Rows are points. To make a cloud, some directions were put in groups of two or more. Within a group, all points are equally far from the middle, so they leave a hole (a ring in 2 directions, a hollow ball in 3). The other directions are filled evenly. Then the cloud was stretched, turned, moved and blurred a little. Count the holes, and give their numbers of directions, smallest first.
In the rows, 128 means zero.

Cloud:
[[143 136]
 [161 110]
 [118 158]
 [173 162]
 [107  90]
 [144 195]
 [123 185]
 [154 106]
 [134 150]
 [110 104]
 [ 89 146]
 [125 199]
 [ 69 112]
 [143 112]
 [186 147]]
Holes: 0

Cloud (21 x 3):
[[ 97 180 172]
 [151  73  96]
 [ 94  97  92]
 [113 168 110]
 [ 94 132 194]
 [122  65 120]
 [ 76 163 156]
 [146 175 140]
 [124 123 191]
 [162 149 154]
 [ 95  79 142]
 [164  90 129]
 [174 126 119]
 [173 112 104]
 [ 72 135 133]
 [135 118  70]
 [158 150 159]
 [136 169 114]
 [163 137  94]
 [ 95 148 103]
 [ 82  92 143]]
Holes: 1 (3)

Cloud, 21 rows:
[[101 185 146]
 [116 134 134]
 [120 189 121]
 [118 106 126]
 [114 140 112]
 [ 54 128 108]
 [138 138 189]
 [ 57 118 141]
 [196 191 137]
 [ 91 122 123]
 [108 136 174]
 [ 93 142 146]
 [150 142  85]
 [ 75 123  79]
 [147 191 158]
 [134 104 109]
 [127 113 159]
 [115 141 100]
 [156 186 155]
 [138 185 152]
 [ 55 124 109]]
Holes: 0

Cloud (31 x 4):
[[ 98 154 101 134]
 [117 143  66 132]
 [128 127  80  98]
 [136 172 130 154]
 [139 119 197 124]
 [146 137 203  84]
 [153 124 159  90]
 [158 137 227 121]
 [152 125 201 133]
 [109 176 176 145]
 [159  95 129 107]
 [165  99 144 114]
 [156 134 215 132]
 [146 153  96 167]
 [106 122 123 156]
 [101 112 117 153]
 [171 131 184  99]
 [178 188 126 151]
 [137 198 168 139]
 [108 140 122  81]
 [185 164 112 122]
 [ 75 169 143 122]
 [165 147 150 176]
 [141 105 174 119]
 [143 172 114 147]
 [154 164  91 151]
 [169 103  95 105]
 [139 152 106 166]
 [179 169 116 123]
 [185 140 122 189]
 [114 149  81 128]]
Holes: 1 (2)

Cloud, 30 rows:
[[ 82  92 112 168]
 [ 74  94 119 145]
 [ 81 151  98 104]
 [109  56 123 153]
 [161 167 136  93]
 [ 96  69 124 159]
 [ 81  94  90 150]
 [140 128  96 180]
 [127 114  94  69]
 [ 99 137 153 113]
 [139 105 126 186]
 [102 145  79  82]
 [173 156 103 141]
 [129 168  61 114]
 [141 171 136 144]
 [122 165 147 138]
 [160  82  90  95]
 [134 186 129 118]
 [122 177  89  82]
 [170 166  82  94]
 [150 137  61 143]
 [175  94 100 159]
 [139 161 155 116]
 [ 92  92 119 179]
 [147 164 129  77]
 [176 131 145 135]
 [147 110 146  85]
 [156 184 110 109]
 [ 74 131 100 114]
 [169  93  70 117]]
Holes: 1 (4)

Cloud, 31 rows:
[[ 90 169 155 158]
 [126  73 132 167]
 [119  92 156 185]
 [130  80 157 175]
 [114 112 150 195]
 [147 157 138  80]
 [107  79 105 138]
 [154  72 129 136]
 [111  97 110 179]
 [120  92 158 184]
 [109 112 185 156]
 [ 71 132 130 114]
 [135 145  83 163]
 [183 111 113 127]
 [154 100 188 150]
 [117  97 142 191]
 [ 89 101  95 133]
 [154 149 109  86]
 [170 148 110 176]
 [176 121 185 144]
 [ 70 143 138 123]
 [187 134 175 151]
 [105 156  80 135]
 [142 196 153 127]
 [176 125 103 117]
 [128 177  92 112]
 [116 100 147 192]
 [ 97  88 102 128]
 [180  89 150 148]
 [ 73 121 119 110]
 [114 104 115 187]]
Holes: 2 (2, 2)

Cloud (49 x 6):
[[122 188 108 153 138 146]
 [ 63 117 105  97 111 183]
 [164 118 141 104 101 182]
 [121 106 145 154  80 118]
 [131 137 120  96 162  83]
 [156 150 161 122 162 126]
 [115 171 100 164 157 120]
 [165  37 120  99  79 113]
 [ 90 157 117 168 147 101]
 [108  77 136 176 103 143]
 [138 135 120 162 148 168]
 [161  46 133  81 111 147]
 [141 147 128 116 134 187]
 [113 178 114 168 159 110]
 [128 113 105 165  74 163]
 [115  74  88 105 111 151]
 [ 83  60 143 132  95 108]
 [124  65 149  66 129 128]
 [101 154 161 154  97 141]
 [187  63 139  88 171 134]
 [ 98 174 138 157 154 100]
 [ 69 108 110 146  70 118]
 [121 113 105  97 163  81]
 [118 139 125 152 130 182]
 [109 177 131 131 129 185]
 [160 139 138 194 141 124]
 [ 70  82 143 175 101 158]
 [203  85 114 157 126 152]
 [103 124 116  92 203  94]
 [192 156 122 131 126  97]
 [ 96  69 101  84 123 110]
 [175 107 103 172  91 149]
 [ 76 169 148 104 150 195]
 [110  67 132 150 134  81]
 [160  85 126 181 107 113]
 [113  66 128 107 132 175]
 [120 145 137 131 137  89]
 [ 59 162 105  84 127 161]
 [108 143 137 138 122  93]
 [108 142 119 162 156 167]
 [105 173 155  98 140 137]
 [138  97 110  70 110 187]
 [145  52  93 130  95 146]
 [ 95 134  83 115 133 135]
 [181  59 136 138  99 126]
 [135 169 135  74 137 152]
 [186  36 136 104 152 107]
 [183  54 120 164 137 130]
 [133 128  96 123 113  84]]
Holes: 1 (4)
